Rows are points. The ring and each string are closed loops that go straight from each point to the next, and from the last back to the first. Before rounding, they use only three directions, however many columns there are. How many times does the string pass through the ring? Passing back the other way cancels.

Ring:
[[ 37  25  19]
 [ 19  42  29]
 [-15  42  42]
 [-39  26  45]
 [-52  -1  40]
 [-38 -30  27]
 [ -8 -39  18]
 [ 25 -25  13]
 [ 40  -2  13]]
String:
[[-50  21  27]
 [-16  11  22]
 [-26   3  66]
 [-50   0  68]
 [-23  -5  48]
 [-38   3  21]
 [-63  10  22]]
Times through: 0

Ring, 7 rows:
[[ 50  48 -17 -19  -4   7]
 [ -6  98 -10  -4 -15  38]
 [-47  87  -7  -2 -20  58]
 [-62  42  -7 -11 -19  63]
 [-24 -25  -7 -32  -8  42]
 [ 10 -38  -8 -39  -2  24]
 [ 55  -4 -16 -32   1   2]]
String:
[[-43 -50 -46 -12 -12  43]
 [-51 -19  29 -48  -9  61]
 [-26  18  19 -37  -9  49]
 [-23  16  10 -33  -9  46]
 [-22  -3  21 -44  -6  46]
 [ -8  10  -9 -25  -9  35]
 [-16 -10 -37 -12 -11  33]]
Times through: 1

Ring, 8 rows:
[[ 72  -1 -20 -25   2 -11  -2 -18   6 -19   5]
 [ 53  49 -12 -14  -1  -6  -8 -14  11 -13   2]
 [ -8  79  -3   0  -8   8 -18  -5   0  -1   4]
 [-46  64  -4   3 -12  16 -22   0 -15   5  10]
 [-62  24 -10   0 -13  19 -22   3 -30   5  16]
 [-41 -32 -16 -12  -9  12 -15  -1 -35  -2  19]
 [ 10 -61 -19 -24  -3   0  -6  -9 -26 -11  17]
 [ 61 -39 -21 -29   2 -10   0 -16  -6 -19  10]]
String:
[[-21 117 -14   8 -10  14 -24  -2   2   1   6]
 [-42 121 -24  12 -12  20 -28   1  -5   3  10]
 [-60 104  20  11 -14  17 -25   2  -8  12   1]
 [-44  57  38   0 -11  10 -17  -1 -10  10  -2]
 [ -6  17   4 -11  -6   4 -12  -7 -11  -3   6]
 [-27  56 -48   1  -9  17 -24  -1 -17  -6  21]
 [-47  92 -24   8 -12  20 -27   2 -13   3  13]
 [-44 118   6  11 -12  16 -25   0  -2   8   2]
 [-15  82  41  -1  -9   4 -14  -6   5   7  -8]
 [  2  37   5  -9  -6   3 -12  -7  -4  -3   3]
 [  4  27 -21 -10  -5   5 -14  -7 -10  -8  12]
 [ -4  91 -45   2  -7  13 -23  -4  -2  -8  14]]
Times through: 2

Ring (6 x 14):
[[ 55  38 -42  16 -20  -3   0  -2  28  22 -12 -10   4 -22]
 [ -9  78 -46  14 -21 -11  -6  19  24  14  -3   7  11 -16]
 [-65  44 -51   8 -10 -11  -8  18  22  11 -10   8  -1  -8]
 [-69  -1 -44   2  -2  -7  -5   8  21  11 -18  -1 -14  -3]
 [-22 -44 -19  -4   1  -5   4 -10  18  13 -24 -16 -22  -3]
 [ 46 -31 -19   3  -7  -1   7 -18  22  19 -22 -22 -15 -12]]
String, 15 rows:
[[ 92  62 -49  24 -27  -2  -1  -2  32  26  -9 -10  13 -29]
 [ 79  45 -17  11 -22  -7   5  -3  22  19  -7 -11   7 -21]
 [ 46  32  -5   3 -16 -11   7  -1  16  14  -8  -9   1 -14]
 [ 50  28 -10   5 -16  -9   6  -3  18  16  -9 -10   1 -15]
 [ 98  34 -13  11 -22  -6   8  -9  22  21  -9 -16   5 -22]
 [105  38 -41  21 -24   0   3 -10  31  27 -12 -17   7 -28]
 [ 67  33 -78  29 -21   5  -6  -7  40  30 -18 -14   4 -29]
 [ 50  39 -88  31 -21   5  -9  -3  41  30 -18 -11   4 -29]
 [ 64  78 -60  26 -28  -4  -5   6  33  24  -6  -4  15 -28]
 [ 53  94 -29  16 -28 -12   0  13  22  17   1   2  19 -22]
 [ 32  79  -5   6 -23 -16   4  14  14  11   2   3  13 -14]
 [ 10  40 -13   3 -15 -12   3   7  16  12  -7  -2   2 -11]
 [  2  22 -48  12 -13  -4  -3   2  26  18 -15  -6  -3 -15]
 [ 25  41 -83  26 -19   2  -9   2  38  26 -16  -6   3 -25]
 [ 68  66 -77  31 -27   1  -7   2  39  28 -11  -7  12 -31]]
Times through: 1
String (13 x 14):
[[ -55  102  -28    6  -20  -20   -6   33   14    5    5   19   14   -8]
 [ -66  104  -31    6  -19  -21   -7   35   14    4    5   21   14   -7]
 [ -47   72   -4   -3  -15  -21    0   25    8    3    2   12    7   -3]
 [ -41   47  -15   -1  -12  -16    0   17   13    6   -4    6    1   -5]
 [ -88   49  -34    0   -8  -16   -6   24   15    5   -6   12   -2   -2]
 [-121   29  -68    7   -4  -10  -13   23   24    8  -14   12   -8   -2]
 [ -80    9  -85   14   -5   -2  -13   11   32   16  -21    2  -11  -10]
 [ -30   13  -51    9   -9   -5   -5    5   25   15  -16   -4   -7  -11]
 [ -24   18  -41    7   -9   -7   -3    6   23   14  -14   -3   -6  -10]
 [ -62   28  -80   16   -9   -3  -12   13   31   17  -17    3   -5  -12]
 [ -92   68  -83   17  -13   -9  -16   28   29   12   -9   15    4  -11]
 [ -68   93  -33    5  -17  -19   -7   33   15    5    3   19   11   -7]
 [ -29   69   -4   -1  -16  -20    1   21   10    5    1    9    7   -6]]
Times through: 0

Ring (6 x 14):
[[ 45 -34 -39  10  -4   9   7  38   1 -35 -40  13 -47   8]
 [ 46  21  -8  -2  -7  -6  -7  -4  17   4   6  18 -30  19]
 [ -7  65  -3 -13 -21 -24   8 -25  12  27  61  14  30  16]
 [-57  27 -13  -8 -19 -23  30  14 -14   2  51   0  37  -1]
 [-53 -29 -26   4  -9  -9  36  54 -27 -31   5  -5   2 -10]
 [ -4 -57 -46  12  -5   7  28  66 -20 -52 -40   2 -32  -6]]
String, 18 rows:
[[ -31  -93  -13   15   14    4   24   94  -34  -58  -51  -11  -70  -16]
 [  27  -77  -93   21  -13   23   36   78  -20  -78  -75    9  -28   -5]
 [  55  -49 -106   18  -23   24   32   53   -6  -67  -66   19  -11    5]
 [  64  -65  -57   18    0   21    9   58   -2  -57  -75   14  -68    6]
 [  37  -45    6    8   14    3   -8   43    0  -24  -39    6  -87    7]
 [  17   -9  -16    2   -5   -4    7   24    1  -15   -6    9  -30    8]
 [  39    3  -54    4  -19    3   14   15    7  -22  -13   18   -4   12]
 [  72   -5  -59    7  -16   11    6   14   15  -27  -32   24  -24   18]
 [  72  -30  -22    9    4   10   -9   28   12  -26  -46   17  -73   15]
 [  20  -41   20    6   17   -3   -8   42   -3  -17  -26    2  -85    5]
 [  10  -19  -19    4   -4   -3   11   33   -4  -21  -12    7  -31    4]
 [   5  -58   -4   10   11    1    7   60  -14  -35  -37   -1  -70   -2]
 [   3  -88  -37   18    7   12   22   86  -25  -64  -64   -2  -66   -9]
 [ -29  -66    1    9   13   -3   17   73  -26  -39  -29   -9  -62  -10]
 [ -16  -14   -5    1   -2  -10   14   34  -10  -14    5    1  -24    1]
 [   3  -18  -82    8  -27    6   39   40  -13  -45  -19   12   22    0]
 [ -19  -53  -73   13  -17    8   44   69  -27  -60  -35    2    2  -10]
 [ -34  -85  -47   16    0    8   39   93  -37  -67  -49   -8  -35  -17]]
Times through: 2
String, 23 rows:
[[ 57  15  13  -2   3  -7 -19  -5  22  10   1  17 -57  21]
 [ 25  22  47  -7  11 -19 -22  -7  17  25  24   9 -61  17]
 [  9  20  -5  -4  -9 -12   4   4   6   4  20  11 -13  11]
 [ 17  29 -39  -3 -23  -8  16  -1   7  -4  19  17  17  13]
 [ 30  97 -38 -14 -39 -19   9 -53  28  31  65  28  61  27]
 [ -4  99  -7 -19 -31 -29   8 -50  20  43  85  19  57  22]
 [-39  61  30 -16 -11 -33   6 -19   4  36  76   4  19  10]
 [-36  24  20  -8  -5 -24  10   8  -5  13  45   1  -3   4]
 [-21  26 -25  -5 -20 -15  23   8  -4  -2  33   8  25   5]
 [-42  39 -46  -7 -33 -17  39   5 -10  -4  48   8  64   2]
 [-86  20 -18  -7 -22 -25  43  26 -26  -5  56  -6  52  -9]
 [-99 -15  13  -4  -3 -25  35  51 -35 -11  40 -16   8 -16]
 [-72 -30  27  -1   9 -20  20  54 -29 -13  20 -14 -30 -12]
 [-22 -13 -25   2 -10  -8  24  36 -14 -22   4   2  -4  -1]
 [-12 -10 -24   2 -10  -7  20  32 -10 -19   3   5  -8   1]
 [-33 -52  -2   7   7  -6  19  64 -24 -33 -17  -7 -46  -9]
 [-20 -91 -20  16  12   6  23  91 -31 -59 -54  -8 -69 -14]
 [ 30 -87 -84  22  -7  24  32  84 -20 -80 -82   8 -44  -6]
 [ 39 -36 -79  13 -18  15  26  45  -5 -52 -46  16 -14   5]
 [ 22  -7 -53   5 -18   2  20  25  -1 -28 -13  14  -3   7]
 [ 16  -7 -32   3 -11  -2  14  24  -1 -20  -7  11 -16   7]
 [ 62  -3 -67   7 -20  10  12  16  11 -29 -28  23 -12  15]
 [ 73   7 -48   4 -15   7   0   4  19 -17 -22  25 -25  20]]
Times through: 2

Ring (6 x 14):
[[ 29  24 -54  35  11  13 -10   7 -16  11  52 -39 -28  -1]
 [  1  53 -61  20   5  13  -4  19 -37  26  49  -8 -19  32]
 [-51  33 -56  -4 -19  17   9  21 -41  28  10  41  -3  71]
 [-57 -33 -28  -9 -28  20  19   5  -2   3 -24  38   0  54]
 [ -8 -73 -25  19 -20  18   3 -13  24 -18 -13 -14 -17  -1]
 [ 31 -40 -43  40  -3  15 -14 -10  12 -11  25 -47 -30 -25]]
String:
[[  3  51 -96  34 -11  12 -30  18 -62  33  54  -3 -25  32]
 [ -7  13 -70  25 -15  14 -15   9 -34  17  29  -1 -20  27]
 [  6  10 -44  22   2  15   0   7 -11   8  32 -19 -20  13]
 [ 24   1 -88  48 -14  12 -37   2 -35  12  44 -29 -33  -3]
 [ 47   0 -77  55   0  11 -35  -2 -21   6  55 -54 -38 -23]
 [ 43  49 -70  44  16  11 -22  11 -32  19  72 -48 -33  -5]]
Times through: 0
String (26 x 14):
[[ -10 -118   -7   18  -26   20    8  -25   51  -35  -36  -18  -16  -15]
 [  -2  -70   -1   13   -5   19   19  -13   43  -24  -12  -24  -15   -7]
 [  -1  -40  -22   18   -5   17    9   -5   19  -10    4  -20  -17    2]
 [   2  -26  -50   27  -13   15  -10   -2   -5    0   15  -17  -22    5]
 [  19  -27  -84   47  -23   13  -37   -5  -25    4   29  -27  -32   -7]
 [  56  -35  -83   66  -10   11  -47  -13  -13   -5   47  -64  -43  -42]
 [  55  -22  -36   47   16   14  -11   -9   18  -12   45  -71  -35  -40]
 [  42   -7   -7   29   28   15   14   -3   31  -12   41  -63  -27  -26]
 [  -2   -6  -26   14    2   17   11    4    5    1   18  -15  -16   15]
 [  -4    0  -53   22   -9   15   -6    6  -17    9   23   -8  -19   19]
 [  16   37 -101   43  -12   11  -38   12  -58   28   56  -17  -30   16]
 [  20   74 -106   42   -2   10  -37   22  -72   39   74  -17  -30   25]
 [   6   98  -78   23   13   11  -10   30  -62   42   73   -7  -21   43]
 [ -16   72  -36    1   16   15   21   27  -29   28   44    5   -9   51]
 [ -23   25  -13   -5   10   18   31   15    0   11   17    5   -6   41]
 [ -17    8  -59   16  -15   15   -5   10  -27   15   19    7  -15   34]
 [ -36   38 -101   18  -32   13  -26   20  -71   37   27   35  -14   62]
 [ -59   42  -85    1  -33   15   -8   25  -67   39   13   56   -4   83]
 [ -84   31  -60  -18  -35   18   14   26  -52   34   -9   74    6   99]
 [ -64   -5   -6  -23  -12   21   41   13    4    7  -19   42    6   67]
 [ -43  -16  -15   -8  -12   19   27    7    6    3  -11   22   -2   46]
 [ -53  -35   16  -22   -7   22   49    4   31   -8  -29   26    5   47]
 [ -36  -33   -7   -6  -10   20   29    2   19   -5  -15   13   -4   34]
 [ -29  -33  -48   12  -27   17   -2    1  -10    3   -5   13  -12   31]
 [ -27  -48  -66   21  -39   16  -17   -4  -18    2   -8   14  -16   25]
 [ -25  -86  -41   19  -38   18   -7  -14   13  -15  -26    4  -15   10]]
Times through: 4

Ring, 9 rows:
[[ 19 -13 -31 -16 -29 -14 -18  -6   3  10   8  -4  -5  29]
 [ 18  27  -4  15  15 -30  -4  -9   7  24  -3  -3   4  -2]
 [ 10  62  24  42  55 -34  14  -7  12  26 -14   2  11 -40]
 [  2  69  34  42  58 -18  25   0  14  21 -16   6  13 -57]
 [  1  53  24  15  24  19  29  10  16  17 -10   6  11 -54]
 [  4  27   4 -15 -16  45  23  14  16  14  -1   3   7 -35]
 [  8 -22 -30 -50 -68  56   2  15   9   0  13   1  -4   8]
 [ 10 -52 -51 -59 -86  41 -16  11   2 -11  19  -1 -13  40]
 [ 13 -52 -53 -49 -75  17 -25   4   0  -9  18  -2 -14  49]]
String:
[[   7  -18  -26   -3  -14  -30  -19   -4   -2  -10    6    2  -11   27]
 [  -1   -9  -15    1   -7  -18   -9    3    0  -16    2    6  -10    9]
 [  14   30    0   30   33  -52   -7  -12    4   17   -6   -1    2   -2]
 [  26   78   24   47   63  -49   11  -17   15   53  -15   -5   19  -35]
 [   0   35   13   40   47  -47    3   -5    4    0  -10    6    0  -21]
 [  16  115   55   76  105  -52   31  -14   20   54  -26    0   26  -76]
 [  17  117   55   64   92  -27   38   -9   23   59  -25    0   29  -84]
 [   7  121   64   71  102  -25   44   -4   23   48  -28    4   27  -96]
 [  -5   87   50   57   79  -18   36    4   16   18  -22   10   15  -79]
 [  -8   11    2   12   10   -9    6    8    4  -15   -3    9   -5  -17]
 [ -11   39   22   22   29    6   23   12   10   -6  -10   11    3  -48]
 [   9   73   31    4   16   52   43   13   26   40  -11    2   22  -74]
 [  13   40    6  -13  -12   44   24   10   19   32   -2   -1   13  -39]
 [  18   41    3  -36  -37   83   33   16   26   43    1   -3   18  -46]
 [  20   17  -13  -57  -67   97   26   19   24   37    8   -5   14  -28]
 [  16    0  -21  -45  -57   60   10   12   15   21    9   -3    5   -6]
 [   7   -7  -19  -23  -35   22    0    8    7    1    6    2   -3    3]
 [  -3  -33  -30  -27  -44   13  -11   11    0  -24   10    6  -14   21]
 [   7  -23  -30  -31  -47   21   -8    8    4   -5   10    1   -7   17]
 [  25  -49  -59  -74 -103   52  -19    7    7   13   23   -8   -7   48]
 [  19  -35  -46  -49  -71   26  -17    3    5    7   16   -5   -7   37]
 [  15  -13  -28  -26  -40   12   -9    2    6    8    9   -2   -4   18]
 [  29  -19  -42  -38  -56   10  -18   -5    7   25   14   -9   -2   36]
 [  27  -23  -43  -26  -44  -15  -26   -9    2   17   13   -8   -5   45]]
Times through: 0
String:
[[   1  -46  -41  -32  -53    3  -21    6   -3  -24   14    4  -17   38]
 [   8  -71  -62  -46  -76   -3  -37    2   -7  -26   21    0  -22   67]
 [  32  -46  -61  -51  -77    2  -34   -8    1   17   20  -11   -9   65]
 [  36  -11  -40  -34  -50    2  -19  -10    8   36   13  -12    2   36]
 [  10   -2  -18  -11  -20   -1   -6    1    5    5    4    0   -3    8]
 [   5  -18  -25  -10  -22  -14  -14    1    0  -10    6    3  -10   21]
 [  10  -38  -42  -19  -38  -25  -29   -4   -4  -12   12    0  -15   47]
 [  27  -34  -50  -37  -58   -6  -29   -7    2   14   16   -8   -8   52]
 [  28  -27  -46  -43  -64   13  -20   -3    6   20   15   -9   -4   40]
 [  17  -20  -34  -34  -50   16  -12    2    6    8   11   -3   -5   24]
 [  -1  -41  -36  -28  -48    5  -17    8   -2  -24   12    5  -16   31]
 [   2  -82  -65  -69 -104   37  -28   14   -5  -34   25    2  -24   61]
 [  12  -64  -61  -86 -119   76  -13   18    6   -8   25   -3  -12   43]
 [  20  -16  -34  -69  -89   85    8   16   16   23   16   -5    4    4]
 [   8    6  -12  -17  -25   22    5    7   10    9    4    1    1   -7]
 [  -3   -6  -12  -14  -23   17    3   11    5  -12    4    6   -6   -5]
 [  -2   18    2  -18  -22   49   22   18   14    3    0    6    4  -34]
 [  -8    5   -2   -5  -10   17   10   13    6  -14    0    9   -4  -18]
 [   4   12   -5   -6  -11   13    7    7    9    3    1    4    0  -13]
 [  12   36    5  -11  -10   37   21    9   18   28   -2    0   11  -35]
 [  11   48   13  -19  -16   67   35   16   24   35   -3    0   17  -54]
 [   8   27    2  -30  -34   71   28   18   20   22    1    1   11  -40]
 [  -7  -17  -17  -22  -34   26    2   15    4  -20    6    8   -9   -1]
 [   5   -3  -16  -19  -29   20    2    8    7    0    5    3   -3   -1]
 [  15    0  -20  -32  -44   36    4    8   12   16    8   -2    2    0]
 [  21  -38  -49  -71  -96   64   -8   11   10   13   20   -6   -4   30]
 [  11  -25  -34  -36  -54   23  -10    6    5    0   12   -1   -7   22]]
Times through: 2

Ring (8 x 14):
[[-33  -7 -26  33  35 -31 -54 -15  14  11 -32 -13 -27  28]
 [-55 -14 -13  32  40 -21 -67 -17  26  19 -30  -4 -34  24]
 [-45  -2  -8  16  27 -12 -35 -17  26  10 -20  -1 -21  10]
 [-24  11  -5   0  12  -6   2 -14  20  -2 -10   0  -5  -3]
 [ 18  30   5 -24 -12   8  59  -1   5 -22   9   3  21 -21]
 [ 39  34   8 -29 -19  10  75   7  -5 -29  15   3  28 -23]
 [ 29  24  -9  -9  -5  -7  41   2  -6 -21  -1  -6  15  -5]
 [ -2   8 -25  17  18 -25 -12  -9   3  -5 -21 -13  -8  17]]
String, 28 rows:
[[ 37  32 -51   4  -1 -39  38 -15 -14 -26 -22 -29  15  12]
 [ 20  25 -31   0   1 -24  30 -12  -4 -19 -15 -17  10   5]
 [ 31  32 -30  -8  -7 -21  49 -10  -8 -26 -10 -17  18  -1]
 [ 53  41  -9 -28 -23  -2  86   2 -13 -36   9  -7  34 -19]
 [ 50  37  22 -39 -26  23  92  16  -8 -33  26  11  36 -32]
 [ 28  26  28 -30 -15  24  63  15   1 -22  23  15  23 -27]
 [ -1  15  -2  -4   5  -4  17  -4   8  -9  -4  -1   3  -4]
 [  2  27 -21  -9  -1 -14  36 -18   9 -17 -10 -10  10  -7]
 [-10  29 -26 -11   0 -16  37 -26  15 -16 -14 -12   9  -9]
 [-15  15  11 -12   4   8  20  -6  19  -6   2   8   2 -14]
 [-13   8  21  -8   7  13  10   3  16  -3   6  13  -1 -11]
 [-11   9   2   1  11  -2   3  -4  12  -4  -6   2  -4  -1]
 [ -8   8  14  -3   9   7   6   3  12  -4   2   8  -2  -6]
 [-22   6  16  -4  11   9   1  -2  20   0   1  10  -5  -8]
 [-38  12 -19   4  16 -15  -5 -27  26   0 -20  -7  -9   1]
 [-30  21 -40   4  12 -30   7 -36  21  -7 -29 -18  -4   4]
 [ -9  20 -18  -4   5 -14  20 -18  13 -11 -13  -8   3  -3]
 [  1  15  10 -10   2   7  24   1   9 -10   4   6   6 -11]
 [ 22  25  29 -30 -14  24  61  12   4 -21  22  15  22 -28]
 [ 43  36  26 -40 -26  26  91  15  -4 -31  28  13  35 -35]
 [ 17  17  28 -19  -6  21  40  15   4 -14  17  15  13 -19]
 [ 13  20  -3  -8  -1  -3  32  -1   2 -15  -1  -2  10  -6]
 [ 33  31 -21 -11  -8 -14  52  -5  -8 -26  -5 -12  19  -5]
 [ 47  35 -32  -9 -11 -23  59  -6 -16 -31  -8 -19  24   0]
 [ 29  19  11 -12  -5   7  39  13  -5 -18  10   5  14  -9]
 [  7  11  15  -6   4   8  17   8   5  -9   5   8   4  -7]
 [ 15  13  13  -7   2   7  23  11   1 -11   6   6   7  -6]
 [ 30  22 -15  -2  -1 -14  32   2  -9 -20  -6 -10  12   3]]
Times through: 1
String (29 x 14):
[[ -53    6  -43   23   30  -37  -37  -39   28    7  -39  -19  -22   18]
 [ -59    3  -37   23   32  -33  -42  -38   32   10  -38  -16  -25   17]
 [ -50   -3    0   12   26   -6  -33  -16   30   11  -16    3  -21    5]
 [ -24    1   13    3   17    4  -12   -1   19    3   -3    9  -11   -1]
 [ -46   -9   15   13   28    3  -40   -5   27   14   -9   10  -23    5]
 [ -76  -18  -23   41   49  -30  -87  -28   35   26  -40   -8  -44   30]
 [ -80  -19  -48   54   56  -50 -103  -39   33   28  -56  -22  -50   44]
 [ -38   -2  -29   28   32  -30  -45  -21   18    9  -32  -13  -24   23]
 [ -40   -4  -37   34   36  -38  -55  -25   18   11  -39  -18  -28   30]
 [ -63  -18  -73   68   60  -72 -112  -41   19   24  -70  -37  -51   61]
 [ -33   -9  -43   45   41  -45  -68  -20   10   12  -43  -22  -32   40]
 [  -2    4   20    0   10   10    1   11    8   -2    5   11   -3   -3]
 [  -5    9   -5    5   12   -9    0   -4    8   -5   -9   -2   -4    4]
 [  -2   13  -43   19   17  -38   -8  -20    2   -8  -30  -23   -7   21]
 [  11   18  -55   22   15  -47   -2  -21   -6  -13  -34  -30   -3   25]
 [   8   18  -54   20   15  -46   -2  -22   -4  -12  -34  -29   -3   24]
 [  -1   12  -16    8   12  -16    2   -7    5   -7  -14   -8   -3    8]
 [  -4   11  -37   18   18  -34  -10  -17    3   -6  -28  -19   -7   19]
 [ -12    6  -62   37   30  -56  -38  -27    2   -1  -46  -33  -19   38]
 [ -20   -4  -29   32   31  -33  -45  -13    7    6  -31  -15  -22   29]
 [ -45  -12  -54   53   48  -55  -84  -29   14   17  -53  -27  -39   47]
 [ -56  -13  -57   54   51  -57  -89  -34   20   19  -56  -28  -42   47]
 [ -49   -8  -40   40   41  -41  -67  -28   21   15  -43  -19  -33   34]
 [ -88  -25  -49   62   64  -54 -121  -39   35   33  -61  -22  -57   51]
 [ -90  -24  -37   54   59  -43 -111  -36   38   33  -53  -15  -54   42]
 [ -61   -7  -38   35   41  -38  -65  -33   29   16  -43  -17  -34   28]
 [ -21    4   -1    7   17   -6  -12   -7   16    1  -10    1  -10    4]
 [ -21    3   13    2   15    5   -8   -1   18    2   -2    8   -8   -3]
 [ -19    7   -2    5   15   -6   -6   -8   16   -1  -10    0   -8    2]]
Times through: 1
